Each row is a point. Each copy is the shape, with its points in the same order, turned, moved and blurred by noise. Some copies are also mirrored. Which?

Shape:
[[-15 -52 -58]
 [ -8  70  22]
 [-10 -26   3]
 [  0  91 -14]
 [ 25 -13 -12]
 [ 12  22  10]
 [-10 -40  17]
 [ -2  29 -54]]
Copy 1 (8 x 3):
[[-54  15 -72]
 [ 81  19 -11]
 [-18  13  -8]
 [ 87   8 -49]
 [ -6 -21 -28]
 [ 22   9 -17]
 [-32  13  -6]
 [ 24  13 -78]]
Copy 1 is: only turned
Copy 2 (8 x 3):
[[-56 -19  80]
 [-42 -19 -68]
 [-24   5  28]
 [-65 -54 -66]
 [-14 -33  22]
 [-19 -24 -16]
 [ -8  17  36]
 [-71 -53   7]]
Copy 2 is: only turned
Copy 3 (8 x 3):
[[-23 -60  -7]
 [ 10  73  36]
 [ 25 -14  -9]
 [-27  78  46]
 [ -9   7 -28]
 [  8  36  -6]
 [ 37 -18 -19]
 [-46   6  26]]
Copy 3 is: only turned
Copy 4, 8 rows:
[[-62  62  31]
 [ 11 -25 -63]
 [-30  -1  22]
 [ 19   4 -93]
 [  4  25  11]
 [ 19   3 -21]
 [-26  -8  38]
 [-17  51 -44]]
Copy 4 is: mirrored

Shape, 12 rows:
[[-19 -40 -63  81 -20  28]
 [  2 -22  64  18  46 -55]
 [-10   4  77   6  26   1]
 [ 33  43 -53  -4 -39 -19]
 [ 40  40  53  27  26 -45]
 [-24 -24 -19  27 -54 -14]
 [ 34  78 -14 -12 -26  -4]
 [ 27  18  47  12  52 -54]
 [-49  24 -19  -3  17  15]
 [ 51  37  45  -7  29 -33]
 [-23 -61 -39   7 -14  58]
 [-36 -29  13  44  -7  40]]
Copy 1:
[[ 82  27 -20   8 -30 -43]
 [-18 -32   6  63  85  13]
 [-28 -73  -1  48  38   0]
 [-29  40  37 -37 -22  -3]
 [-50 -26  44  28  67 -28]
 [ 21  14 -39 -24   5  -4]
 [-65   3  49 -25 -22 -18]
 [-45 -19  41  54  70  -3]
 [-27  -5 -17  44 -44   1]
 [-52 -32  66  21  49   3]
 [ 68 -17 -21  11 -51  28]
 [ 36 -46 -32  27 -15 -16]]
Copy 1 is: only turned
Copy 2:
[[  24   32 -115   10   15   25]
 [  20  -62   30  -51   23    6]
 [  19  -17   57  -14   45   20]
 [  24   42  -17   31  -52  -53]
 [  45  -28   39  -13   26  -56]
 [  41   36  -40  -15  -35   32]
 [  24   49   30   37  -19  -61]
 [  13  -50   37  -30   28  -44]
 [ -37   48   -3   -3   12    3]
 [  29  -31   50    5   11  -54]
 [  -8   15  -56   48   -3   67]
 [  19   26  -31    6   40   56]]
Copy 2 is: mirrored

Shape (13 x 9):
[[-51 -34  48 -17   2  26  18 -20 -14]
 [-49  -3 -47 -22  14  53  61  17 -48]
 [ 26 -28  -3  -8  52   8  -9 -35  -1]
 [ 64  -4 -63  -2 -31 -18  40 -38  23]
 [ 47  -6  23  72  17   3  25 -21 -43]
 [-31  55  26  23  -3 -65  30  10 -65]
 [ 24  17 -28  22  -3  62  19 -74 -12]
 [  8 -64  12 -15 -25  20 -16  33 -85]
 [-74   2  -1 -64  20 -50  13 -29   5]
 [ 14  38  11  33   5 -12 -16  14 -16]
 [-39  19  -6 -63  47  54   7  77  -5]
 [ 47 -15   8 -20  26  -1  -2 -28 -27]
 [-18  40 -69   1  24 -26 -29 -13  72]]
Copy 1, 13 rows:
[[-73  55   2  -6  19  17 -25 -23  -2]
 [ -9  19  43 -31  68  51 -27  29  -9]
 [-58  -2 -13 -43  17 -41  -2  15 -44]
 [ 26 -66 -22  -8 -18  23  20   1 -61]
 [-27 -52  -4 -16  44 -46  -6 -67 -23]
 [-16 -26  67  65  32 -22 -39 -39   4]
 [  8  -5 -42 -54  37   6 -44 -20 -61]
 [-56   8  74 -57 -30   8   6 -43  16]
 [-63  31  30  67 -10   8 -37  51 -50]
 [  5 -20  16   2   9 -57 -20 -10   8]
 [ -8  84  47 -22  36 -13  15  63  22]
 [-33   0   8 -31   6 -43  13 -16 -66]
 [ 21 -27 -35  30 -16 -34 -38  90 -19]]
Copy 1 is: only turned
Copy 2:
[[-28   2 -11   9 -17  67   8  50  39]
 [-77  -9  38  -7 -40  -1 -61  77  34]
 [ -8 -35  23 -34  43  16  12   9  30]
 [-55 -34  18 -47  15  -1 -31 -45 -61]
 [-92 -21 -14   2  48 -17  45  -6  30]
 [-60  85 -26 -12  27 -28  32  61 -12]
 [-83 -56  51  14  43  33  -4  19 -28]
 [-37   0  30  11 -71 -25  56  12  47]
 [ 12  60  15 -40  -2  68 -30  61  -2]
 [-23   2 -13   7  44 -31  25  26  -9]
 [ 16 -41   9 -29 -33 -23 -31 121  35]
 [-27 -31  25 -51  18  13  44  13   6]
 [ 43  -2  23  -9  63  -7 -75  17 -47]]
Copy 2 is: only turned

Shape, 16 rows:
[[ 63  -7 -20 -27 -49 -86  -6  23  20  65 -21  45]
 [ 17  -7  44 -50 -74 -23   6 -16  -5 -31  80   4]
 [-46  30 -42  45  52   6 -45 -35 -15  67 -43 -35]
 [ 84 -21 -20   7  28 104 -62 -35   6 -18  52  43]
 [ 27  62 -14 -15 -13  22   7  13  45  16   7  48]
 [-45 -11 -37  -1 -53  46 -37 -59   7  20 -35  15]
 [ 38 -36  39  16 -28 -21 -36 -15 -11 -85 -25 -44]
 [-49 -11 -25   6 -66   6 -44  42  31  24   7  17]
 [ 35 -12   9  28 -16  43  32 -26  20 -31   9 -30]
 [-27  37   0 -45  57  62   1  74  10 -34  22   9]
 [  7 -36   5  27  42 -16  12 -29 -30   1  30  33]
 [ -5  -1  27 -38   8  23  60 -15  11  29  -2 -17]
 [ 56  67 -34  32  -9  56  64 -16  19   9  31 -17]
 [ 42 -13 -13 -67 -11 -43 -28  13 -88 -52  -6  -8]
 [ 17  20  34   4  -5  60  -2  21 -20  -7   1  17]
 [-20 -16  38  45 -61  30  37 -58  61 -34 -29 -23]]
Copy 1 (16 x 12):
[[-36  62 -48  44   8 -51 -28 -24   1 -68 -30 -94]
 [-42  -3   2   9  60 -19 -84 -61  22   7  61 -32]
 [-13  25 -17 -37 -34   4  28  73  65 -25 -72  32]
 [-38  -1  96 -11 -35 -26  -6 -56 -62  20 -29  43]
 [-39  32  -7 -43 -28 -39   5  -9 -20   3  25 -61]
 [-30  57  55 -69  32   4 -31  40  27 -42 -25  -2]
 [ 29 -49  18  30  88  39 -25   2 -20  -2 -12 -20]
 [-48  43 -20 -56  50 -17   0  -4   6 -84  17  -1]
 [ 25 -33  21 -42  -7  23 -50 -18 -16  -2   3 -18]
 [ 22   0 -22 -47  -6 -76  37  11 -25  26  72  38]
 [ 19  47  -4  29 -20  24 -20 -30  22  10  -5  27]
 [ 45  16 -14 -50 -12 -43 -56 -13  40  10   9 -24]
 [-22 -28  -9 -58 -90   2 -58   7 -29   9  16 -38]
 [  2   9  -4  90  65 -49 -60  43 -21  10  19   3]
 [ -3  11 -19 -50  16 -26 -24 -10 -40  34  -3  12]
 [ 36 -11  29 -92  38  68 -43 -15  20 -20   2 -59]]
Copy 1 is: only turned
Copy 2:
[[-81  23   5 -51  42 -31 -13  31  86   7 -64  -2]
 [ 26   9  22 -28  57  13  73  74  20 -25  13  -6]
 [-19  26  -1  -5 -71 -82 -70 -31 -60 -19 -41 -30]
 [-75  48  70  24 -41  45  43 -21 -15 -72  65 -36]
 [-15   8  52  21 -12 -14 -31  21  71 -19   4  -6]
 [-42 -39  44 -29 -42  -9 -13  34 -56  31  -3 -35]
 [-27  -8   9  -4 108  21 -10 -12 -57 -58  13 -26]
 [  7 -28  36  17 -11   9  13   9   0  24 -75 -35]
 [-30   9 -11  31  19  32 -16  28 -37 -50  33  14]
 [ 51 -15  21  68 -16  -2   4 -76  42 -34  36 -15]
 [-10  80 -18 -14  10   0 -12 -13 -12 -14  17 -23]
 [  4 -11 -32 -10 -10 -19 -18   2  11 -19  28  60]
 [-21  24  -9  71 -33  -9 -29  73  26 -62  41   3]
 [-26 -11 -31 -34  93 -43  49 -29  30 -42  37 -79]
 [  8 -14   6  -8 -12  44 -20 -11  20 -62  27 -30]
 [ -6 -23  16   3  30  50 -54  66 -73   8  16  43]]
Copy 2 is: mirrored
